Every row gives one point. A path goes straight from each point to the next, and from the last back to the first. The post is the endless flat space through its rows: a point in 2 columns, a line in 3, a plane in 4, and so on, so that a path can go around it. Count how often the path circles the post. Going back the other way cancels.

Post:
[[ 12  -1  24]
 [ -1   9 -32]]
Path (21 x 3):
[[ 21 -22 -34]
 [ -2  -9 -11]
 [ 29 -20 -18]
 [ 37   0  -3]
 [ 18 -30 -13]
 [-26 -25  -8]
 [-16   9  -4]
 [-14  27 -48]
 [-19  12  60]
 [  4  42 -38]
 [ 41  15 -29]
 [ 18   1  -9]
 [ 16  18 -10]
 [  5  29  35]
 [-32   8  -9]
 [ -9  -8 -11]
 [ 26 -21 -43]
 [ 26   4  -8]
 [ 21  23 -16]
 [ 15  30  -2]
 [ 50  -2  20]]
Times around: 0

Post:
[[-46 -22 -36  10   1  -9 -12   0]
 [ -8 -28 -20 -22  -5  -9 -14  12]
 [ 18  38   4   1  -1  35  16 -13]
 [-24 -55 -17  -7   3   9  -6  47]
 [ 11  22  39  18   5  16  -5   0]
 [ -1   2  -9  32  13  18 -43  28]
 [-27   3 -26 -31  40   3   6 -34]]
Path, 21 rows:
[[-59  24 -24  35  -7 -47 -17 -20]
 [ 14   9 -29  11  18  30   3  10]
 [  9 -16   8  23  24   5 -11  -8]
 [-20   7   7  44  17  36 -28 -18]
 [-41   3 -17 -10  18  33 -28 -14]
 [ -6 -16   7 -35  60  13 -28  30]
 [-41 -22  -6 -24  51 -27 -15  16]
 [  5 -16 -31  -2  33  18  -4  19]
 [ 15 -16   0  22   4   1 -14 -19]
 [ -9 -32 -16  -4  -3   5  20 -28]
 [  4 -43  19   1   1 -23   1   6]
 [-17  11 -28  32  -2  12  10  14]
 [-41  -9   8 -23  28   6  16  25]
 [-38   6  20  10  -2  10 -46  28]
 [ -8  -3 -13  21 -37  27 -10  10]
 [-13   3 -43  -4  17  25  -4 -25]
 [  7 -17  -9  25  20   2  -4  -6]
 [ -4  34  10  33   9 -19   9   6]
 [-35  -1  20  -5  27 -26  -8  37]
 [  3  11   7 -43   9  35 -11  25]
 [-17  -4 -26 -19  -6   0  -6  18]]
Times around: 0

Post:
[[ 11  24 -12 -22 -12  -3  -2  18  34 -30  -3 -12]
 [  7   6   8   2  18 -11  -2  19  19  15  -9 -34]
 [-14 -24  14  12  16  14 -22  20  -9   7 -27  -1]
 [ 12 -16  21  -1   4 -20 -12 -24  -9  21 -30 -25]
 [ -9  -3   5 -27   5  12 -16 -10 -12 -16  25  -5]
 [ 13  21  18   8  11  24 -22   8  42   7  -1  19]
 [  2   1  -4  24   9  27 -12   3 -35  -7 -18  15]
 [ 12 -27   1  -6  30  20  12  -2  13 -26  13  -8]
 [-46 -18   5  -9   3   7  -5  -9 -12   6 -36 -16]
 [-15  10  -3  -8 -24   3   2   7 -13   8  10  10]
 [-12   0  -7  21  -2  -2 -39  12  35   7 -18 -27]]
Path (28 x 12):
[[ 20  -2  45  -9   3 -18 -14  28 -21  54  30 -27]
 [ -1  -5  39   9  36  -2  -8  28  10  15  10 -19]
 [-24 -21   5  18  27  10   6  10  15   9   2 -36]
 [ 19  36  13  19 -41  10 -35  -6 -25  15  22   6]
 [-47 -11  -6 -14  -3  26  28  29   6 -53 -22   3]
 [ 42  24 -22  51  -8   5 -20  18 -29 -22  36  39]
 [ -9  31  -3  25  -4  23 -48  24   0  18  -6  32]
 [ 12 -15 -15  51  18  14 -19 -11  16 -14 -22  -9]
 [ -9  18  34   3  -6  15 -23  11 -18  25   8  27]
 [-15  46  28  10   4  32 -33  21 -15   5  -3  18]
 [  5   2  10 -25  12   9 -25 -46  25 -57  -8   6]
 [  5 -23   6 -16  34  35 -17  19  -7 -42 -20  50]
 [ 38  -1  -6  11  33  39 -21 -25 -21 -16  -1   0]
 [ 34  16 -32  -2  29  28 -25 -26  38 -57 -42 -31]
 [  2 -12  -2   6  28  -1 -13   3  60   7 -22 -28]
 [ -2  37  26 -16  18 -11 -16   6   8  19 -12  -5]
 [-45  27 -37 -13 -24  38 -26  30  39 -55 -32  27]
 [ 15 -28   8  -9  26  10 -21  15  50  -9 -13 -23]
 [-16 -14   3 -25  -2 -15  -7  18  11  12 -26 -12]
 [ -9 -48   5 -38   9  -6   3  -2 -34 -48 -24  13]
 [  7 -14 -17  26  -9   7   8   6 -11 -25  19  -6]
 [-11  20   3 -24 -10  24 -26  19  20 -55 -18   3]
 [-41 -29  10 -50  -7 -26  -7  -1  46 -37 -10 -29]
 [-20 -19  -5 -19  41  14  -7 -24  43 -29  -3 -28]
 [-51   0  37 -36  14 -17 -15   7  20  25 -16 -16]
 [-12  -9  -4 -23  -7 -32 -16  -9 -22 -12  35 -19]
 [ 33  13   1  36  22   0 -48  23   4  25 -16  -1]
 [ 17 -32  -9  42  44  21  -9  10   2  28 -11 -33]]
Times around: 1
